Each row is a point. The points of each table are mixes of a few directions, plus a little noise. How many directions does each table use, and how many do they share? Where both have some left over, give the other angles between the two spaces (their principal angles), to ten degrees, smallest first.
In the rows, 128 means zero.

First (5 x 2):
[[121 125]
 [163 144]
 [ 38  87]
 [163 144]
 [155 141]]
Second, 6 rows:
[[112  65]
 [127 125]
 [152 218]
 [115  78]
 [127 124]
 [136 157]]
Directions: first 1, second 1, shared 0; angles 50

First, 6 rows:
[[ 81 144 155]
 [145 148  82]
 [183 103 103]
 [ 55 182 132]
 [171  98 123]
 [132  93 173]]
Second:
[[171 133 152]
 [ 95 124 109]
 [155 131 143]
 [205 136 172]
 [ 90 124 106]
 [153 131 142]
 [ 28 117  72]]
Directions: first 2, second 1, shared 0; angles 50

First (6 x 6):
[[175 114 130 120 137 142]
 [128 151 159 113 111 137]
 [169 157 184  94 107 157]
 [117 118 110 139 136 119]
 [ 27  82  23 195 162  67]
 [152 146 162 108 115 145]]
Second (7 x 6):
[[130 131 132 126 126 130]
 [156 177 206  85  92 159]
 [105  88  66 163 157 103]
 [158 181 211  82  90 162]
 [ 99  78  48 172 165  95]
 [137 143 152 115 117 138]
 [111  99  82 153 149 109]]
Directions: first 2, second 1, shared 1

First (10 x 9):
[[163 120 201  90 178 158 136 107 144]
 [101 112  81 142 172  50 174 204 149]
 [129 110 188 101  66 187 109  79 106]
 [112 126  96 164  81 110  52  57  67]
 [144 132 188 108 211 126 116  80 116]
 [154 166  67 148 159 120 155 189 177]
 [109 153  81 143  98 135 158 176 147]
 [ 88 119  88 151 108  86 127 140 106]
 [123 150 167 101 106 193 163 135 146]
 [157  92 124 131 103 115  89 112 122]]
Second:
[[ 40 134 126 123 143  97 197 174 116]
 [190 130 218 131 141 156 107  69 146]
 [ 76 104 109 120 169  73 120 121  82]
 [ 81 112 145 123 158  88 143 124 101]
 [155  82 207 139  97 110 116  93 132]
 [ 98 157 103 117 175 129 141 135 114]
 [172 183  90 130  99 200 139 159 175]
 [166 113  21 139  45 143  87 170 144]
 [174 138 134 130 125 155 102 108 141]]
Directions: first 5, second 4, shared 3; angles 40

First, 9 rows:
[[161 130 124  71 130  80 109  95  61 146  60 101]
 [ 53 181 132 161 130 103 150  86 211 215 166  91]
 [119 143 117  95 146  98 111  90  79 170  81  66]
 [202  93 101 136 108 168 114 165  83  36 105 180]
 [100  98 157 137 148 164 135 172 143 107 179 139]
 [126 167  67 168 119 139 118  88 125 147  98  84]
 [147 115 148 125 111 124 139 149 152 104 146 180]
 [135  80 154 129 141 173 129 188 119  70 165 164]
 [108 143 151 130 118 103 146 120 178 157 153 147]]
Second:
[[ 97 115 155 146 107 128 147  91 130 125 107 136]
 [139 114 112  63 165 142  78 180  46  86 160  99]
 [134 113 142 151 130 132 149 117 143 146  95 128]
 [106 125 134 110 122 129 116 122 100 105 142 126]
 [130 156 102 104 125 120 103 147 124 113 174 131]
 [112 163 112 124 103 113 119 119 149 119 169 145]
 [125 122 134 132 128 130 132 123 126 129 120 127]
 [225 118 109 172 179 137 159 175 193 205  67 115]
 [149 150  92  84 148 126  87 175 103 109 179 118]
 [ 46  52 233 205  81 141 210   7 130 138   9 142]
 [145 181  84 117 119 110 107 152 164 132 187 142]]
Directions: first 4, second 3, shared 1; angles 80, 80

First (10 x 18):
[[ 70 154 128 154  89 146 144 113 137  61 153 150 249 103 138 174 112 164]
 [ 86 146 127 148  99 142 140 117 135  79 147 144 217 110 136 162 116 154]
 [138 123 128 123 134 125 125 130 127 139 123 124 107 133 126 120 131 121]
 [173 108 128 108 158 114 115 139 121 179 108 111  35 148 120  93 141 101]
 [184 104 129 102 166 110 113 142 119 193 104 107  11 152 117  84 144  94]
 [131 126 128 127 131 127 127 129 128 132 126 127 120 130 127 125 129 126]
 [122 130 128 130 124 130 130 126 129 121 131 130 141 125 129 133 126 132]
 [144 121 128 121 139 123 124 132 126 146 121 122  96 134 126 116 132 119]
 [123 130 128 131 125 130 129 127 129 122 130 130 139 125 129 132 127 131]
 [110 136 128 136 116 134 133 124 131 107 136 135 166 120 131 143 123 139]]
Second:
[[126 125 150 142 131 141 129 140 115 130 143 124 123 114 143 128 125 140]
 [122 134 121 118 123 118 122 120 141 137 131 127 128 131 119 138 138 119]
 [168  96 172 177 114 178  77 160  83 157 132 119 123 132 135 119 127 145]
 [ 89 156  98  90 147  89 187 106 160  92 129 136 130 114 135 131 121 122]
 [ 82 149 158 122 135 116 150 129 145 138 180 120 113  86 153 159 141 137]
 [100 140 145 127 146 124 170 134 127 106 152 127 121  95 158 129 117 145]
 [177  96 141 165 121 169  95 151  85 130 102 128 133 148 127  99 113 140]
 [160 118  89 118 111 122  92 113 136 139  86 134 141 174  88 120 135 103]
 [187 105  73 126 119 134 102 119 115 111  51 141 150 191  87  87 112 109]
 [ 79 158 129  97 121  91 129 107 176 158 171 122 119 108 122 176 162 110]
 [118 132 131 127 139 127 154 131 124 108 131 130 127 115 143 121 117 138]]
Directions: first 1, second 3, shared 0; angles 70

First:
[[131 164 157  78  82 144  74 162  93 115 170 147 149  73  98 162  98 125
  166  95 156  92 191 138]
 [136  97 105 184 137 110 151 153 119 118  98 150  82 160 111 130 150 162
  121 117 128 148  92 142]
 [136 126 123 121 137 129 124 120 126 145 133 104 152 132 136 126 126 109
  111 127 120 136 114 106]
 [114  67 111 189 152 136 188 116 137 126 154 146 112 181  86  64 148 176
  131 134 121 144  45 137]
 [ 96 100 136 168 134 137 183 101 143  92 144 180  78 154  91  75 154 185
  168 154 137 128  98 169]
 [177 170 119  74 147 107  76  96  91 161  90  50 170 114 186 186 149  32
   72 128 114 174 128  48]
 [104  99 120 172 124 131 160 161 165 121 125 163 102 144 114 103 109 181
  140 127 126 102 129 174]
 [122 175 150  80 115 128 101 110 136 118 114 124 130  91 161 155 122  99
  140 146 133 115 190 132]
 [135 155 131  86 124 131  95 133 143 157 125  88 177 102 168 152  97  83
  104 125 117 113 165 105]]
Second:
[[136 163 153  93 137 110 109  85 125 141 138  89 154 140 133  92 118 124
  162 101 122 126 147 114]
 [122 129 128 110 126 144 122 131 144 143 142 115 160 112 144 133 109 106
  110 139 122 115 138 119]
 [125  98  97 199 174  87 183 112 179 140  53 112  81 200 165  88 146 161
  106 138  97 154  88 143]
 [126 149 152  70  97 166  94 126  93 117 189 139 167  71 105 156 122  92
  138 138 150 114 151 110]
 [112 108 117 112 112 175 129 156 142 132 157 144 161  80 139 169 115  88
   80 172 130 113 128 118]
 [124 120 120 117 105 153 109 181 138 143 147 133 162  91 132 163  91 111
  101 126 130  98 151 130]
 [144 157 146 113 114 105  94 138 102 129 135 118 131 133 106 119 109 150
  172  70 138 116 159 135]
 [136 101 112 210 158  84 186  96 101  78  64 174   7 197  99 104 213 190
  155 137 136 189  62 155]]
Directions: first 5, second 4, shared 3; angles 90

First, 10 rows:
[[141 127 144 138 120 149 175 100 136 152 148 118 141 171 140 125 127 135
  146 121 157 153 130 160 140 108 122 126 169 132 123 171]
 [ 96 130  87 101 148  74   7 200 107  67  74 154  96  17  97 134 131 110
   82 148  55  62 124  46  97 180 144 133  23 119 139  15]
 [145 127 148 142 118 155 188  92 138 158 155 116 144 183 143 125 127 137
  151 118 164 161 129 169 144 101 120 126 180 132 123 184]
 [129 128 129 129 128 129 131 127 129 129 129 128 129 130 129 128 128 129
  130 127 129 129 128 129 128 127 128 128 130 129 127 130]
 [136 127 138 135 123 142 159 110 134 144 141 121 136 157 136 126 127 133
  139 123 146 145 129 149 137 115 124 127 155 131 125 157]
 [107 130 101 109 141  92  48 177 114  87  92 145 107  55 108 131 129 116
   98 141  80  85 126  74 107 163 138 131  58 122 135  54]
 [144 127 149 141 118 155 187  93 138 157 154 115 143 182 144 126 126 138
  150 118 164 160 130 169 144 103 121 125 179 132 122 184]
 [123 129 121 123 131 118 106 140 125 117 118 133 122 109 122 129 129 125
  120 131 115 116 127 114 122 138 131 128 108 127 130 107]
 [147 127 152 144 117 159 198  86 141 164 159 114 146 192 146 125 126 138
  154 117 170 166 130 175 146  97 119 126 188 134 122 193]
 [116 129 112 117 136 107  82 155 120 104 107 138 116  86 115 130 130 120
  110 136 100 103 126  97 116 148 134 129  87 124 132  84]]
Second, 11 rows:
[[116  98 196 153 113 163 101  96 136 132 162 213 111  57  91  91  61 160
  163 216 178 125 109 143 120 178 169 178 127 130 175 163]
 [ 96  77 132  73 115 155  83 141 139 117 164 108 125 151 129 135 114 108
  152 155 116 118 119 144 157 143 112 102 201 141 126  78]
 [144 131 114 139 110 157 175 116 106 133 150 156 119 105 134 136 113 176
  149 138  90 202  99  93 104 145 137 145  94 104  83 112]
 [189 138 114 134 148 132 195  91 125  74 126  81 101 115 131 121 106 156
  102 105 137  45  92 121 142 117 122 154 104 124 135 123]
 [130 161 105 143 138 104 140 139 123 128 102 105 151 142 138 125 155 117
  108  90 131 134 142 122 122 113 116 116 101 121 124 145]
 [134 144 130 150 133 131 140 112 127 102 127 123 144 103 121  94 107 141
  123 130 163 107 114 128 130 146 126 142 102 118 151 155]
 [ 63 128 166 152 106 123  54 156 132 193 126 215 159 110 110 116 136 110
  159 174 146 221 168 138 100 153 153 124 127 129 142 169]
 [135 136 100 109 133  97 134 158 125 167 101 109 113 183 151 185 189 101
  111  81  69 153 161 120 119  77 121  99 141 138  84  98]
 [ 96  90 128  79 122 135  78 150 142 128 144 103 129 164 132 142 135  93
  139 137 117 112 137 148 154 126 111  95 196 146 129  88]
 [150 160  90 129 152 102 157 129 128  92 100  55 146 155 144 121 151 112
   91  69 139  72 129 127 144 103  99 111 112 126 133 132]
 [154 145 132 147 138 110 151 121 126 142 107 140 110 124 128 143 141 134
  112 114 123 118 138 124 114 106 142 143 103 131 126 144]]
Directions: first 1, second 5, shared 0; angles 90

First, 9 rows:
[[ 47 129 108 143 122  85 138 119 188  85  81 129  82 164 139 149 115 108
   96  79 101 167 149 147 154 132 100 131 124 168  96  80]
 [132 146 116  96 102 107 117 156 142 124 132  72 123 117 107 102  89 123
  160 142 114 175  80 166 166 144 141 168 120 114 137 143]
 [147 120  86 171 143 139 155 126 132 122 153 120 191 109 136 117 122 124
  121 122 152  98 142 112 125 130 131 118 106 101 134 134]
 [121 137 249  91 120  92 112 117 111 125  83 159  79 159 160 173 188 138
  101  89 132 157 118  92 114 129  76 108 141 186 118 124]
 [104 121 134 107 127 148 113 123 127 151 114 150  70 145 120 130 122 134
  137 152  98 132 145 144 128 121 145 132 153 136 131 120]
 [108 118 131 128 133 144 129 119 131 144 117 149  95 142 133 134 128 131
  125 137 111 123 154 127 128 124 134 124 142 133 131 121]
 [193 132 109 147 133 140 137 137 100 128 174 104 214  88 122 108 131 132
  141 139 169  96 104 112 114 130 138 125 106  91 143 158]
 [167 123 134 125 129 157 138 140 111 166 152 108 150 109 131 104 113 140
  155 164 131 121 123 119 143 138 152 140 125  91 164 165]
 [133 128  85 144 141 140 112 114 111 108 146 158 149 120 106 137 145 123
  116 126 143  84 138 136  81 105 134 106 136 133 101 107]]
Second (10 x 32):
[[135 121 118 129  97 117 162 136 147 141  94 152  59 105 135 134 162 140
  100  95  82 131 103 121 156 188 127 110 163 120 126  86]
 [102 138 151 167 184 130 143 114 139 106 150 101 174 167 113  98 102 100
   92 124 166  95 174 107 104  68 214 151 116 159 168 159]
 [171  95 168 101 136 160 145 129 112 167 145 117 133 124 145 125 141 128
  150 144 135 141 116 109 141 130 120 139 118 135 151 143]
 [143  97 102 111 103 121 127 160  80 147 142 146  96  94 128 152  98 133
  195 172 100 174 120 146 137 159  94 117 112 101  86 142]
 [126 168 180 151 173 127 123 106 136 126 146 123 176 156 120 105 137 123
  104 101 180  76 152 117  99  74 192 137 146 149 173 154]
 [121 145 150 147 159 126 132 117 136 123 142 121 158 146 122 113 126 118
  114 112 158 101 147 123 113  94 170 136 132 144 152 142]
 [109 129  95 106  84 132  94 128 138 102  86 119 104 129 130 137 135 144
   99 154  91 147 109 124 136 158  73 122 119 112 107 107]
 [146 143 136 113 128 124  99 129 104 141 151 142 155 116 129 141 124 138
  182 135 154 131 121 154 115 114  95 121 127 115 110 144]
 [107 151 100 119  81 111  95 134 127 107  86 144  86 118 122 141 137 152
  106 140  88 135 110 132 128 166  94 108 143 102 103 110]
 [122  93  81 136 136 130 159 125 161 120 138 114 141 126 137 133 118 103
  139 102 128 150 128 147 151 130 101 137 104 144 106  92]]
Directions: first 5, second 6, shared 1; angles 50, 60, 60, 70

First:
[[146 116 165  83 133 120 146 135 113 111 131 127 160 157  80 163 117 113
  146 181 132  97  97 134 120 156  79  87 157 102 107 112]
 [138 117  97 109 127 140  99 144 116 113 163 114  82 100 129 157 156 110
  125 110 157 117 139 128 126 147  93 152 132  95 123 138]
 [143 134 118  90 142 141 124 125 103 128 127 127 114 131 139 158 173 115
  145 101 174 114 151 116 120 157  83 131 145 110 134 131]
 [121 129 153 189 126 150 160  88 112 185  94 118 163 126 123  80 107 169
  149 145  79 158 123 128 103  66 183 111 110 191 123  91]
 [128 129  99 148 130 148 117 117 106 144 129 122  98 110 172 118 165 136
  133  91 144 148 159 119 123 117 124 143 125 151 145 147]
 [113  68 138 193  83  99 115 167 144  78 193 114 123 117 100 104  38 130
   91 249  35 142  49 170 148  93 131  88 129 141 103 170]
 [129 135  98  85 130 117  94 159 154  95 159 130  88 108 120 164 143  96
  106  93 166 103 139 126 144 169 109 170 125  67 125 138]
 [111 139 120 193 124 146 134 100 137 176 107 121 128 102 146  76 116 163
  127 100  92 164 143 125 117  69 205 153  92 178 135 105]
 [134 113 166 138 125 128 156 117 111 137 119 123 169 150  97 122 101 139
  146 188  95 127  96 137 115 112 121  82 140 148 113 111]
 [136 142 103  75 138 127 102 147 144 110 144 129  95 111 120 169 158 100
  119  80 178 101 149 120 134 170 106 170 127  70 126 123]
 [109 187 151 102 149  91 163 109 169 132  43 181 187 196 181  96 136 137
  120  71 152 138 162 103 154 149 171 120 127 154 176 144]]
Second:
[[138  93 114 111 109 110  97 128 106 132 111 138 100 122 112 142 118  78
  147 141  97 106  86 127 151 154 106 137 121 104 139 116]
 [115 151 133 119 145 137 157 135 117 118  99 165 148 156 135 116 147 127
  150 119 188 139 146 113 150 130 120 108 144 143 138 161]
 [146 103  90 105  82 119  75 148 135 117 106 136  53  94 116 147 111  69
  100  95  95 126  97 121 174 136 134 172 117 106 142 158]
 [142  89 132 139  91 127  92 127 144  93 134 148 104 124 144 140  95 100
   92 139  93 130 105 147 176 113 122 164 127 116 131 183]
 [100 228 152 132 163 152 169  74 195 118 138 142 176 141 120  76 158 194
  113  95 162 170 178  94  82 152 152  49 127 178 112  88]
 [126  94 145 128 151 103 135 101  80 160 133 117 166 150 109 134 130 117
  195 193  98  86  89 137  95 166  87  92 124 109 127  47]
 [139  99 126 140 122 120 113 135 118 144 153  89 120 110 128 144 114 133
  121 145  89 112 116 148 105 116 132 152 119 112 120 104]
 [118 167 132 151 163 157 186 175 129 141 149  89 157 127 160 124 150 206
  106  97 202 156 207 137  91  57 171 150 145 155 115 167]]
Directions: first 5, second 5, shared 0; angles 30, 40, 40, 60, 70
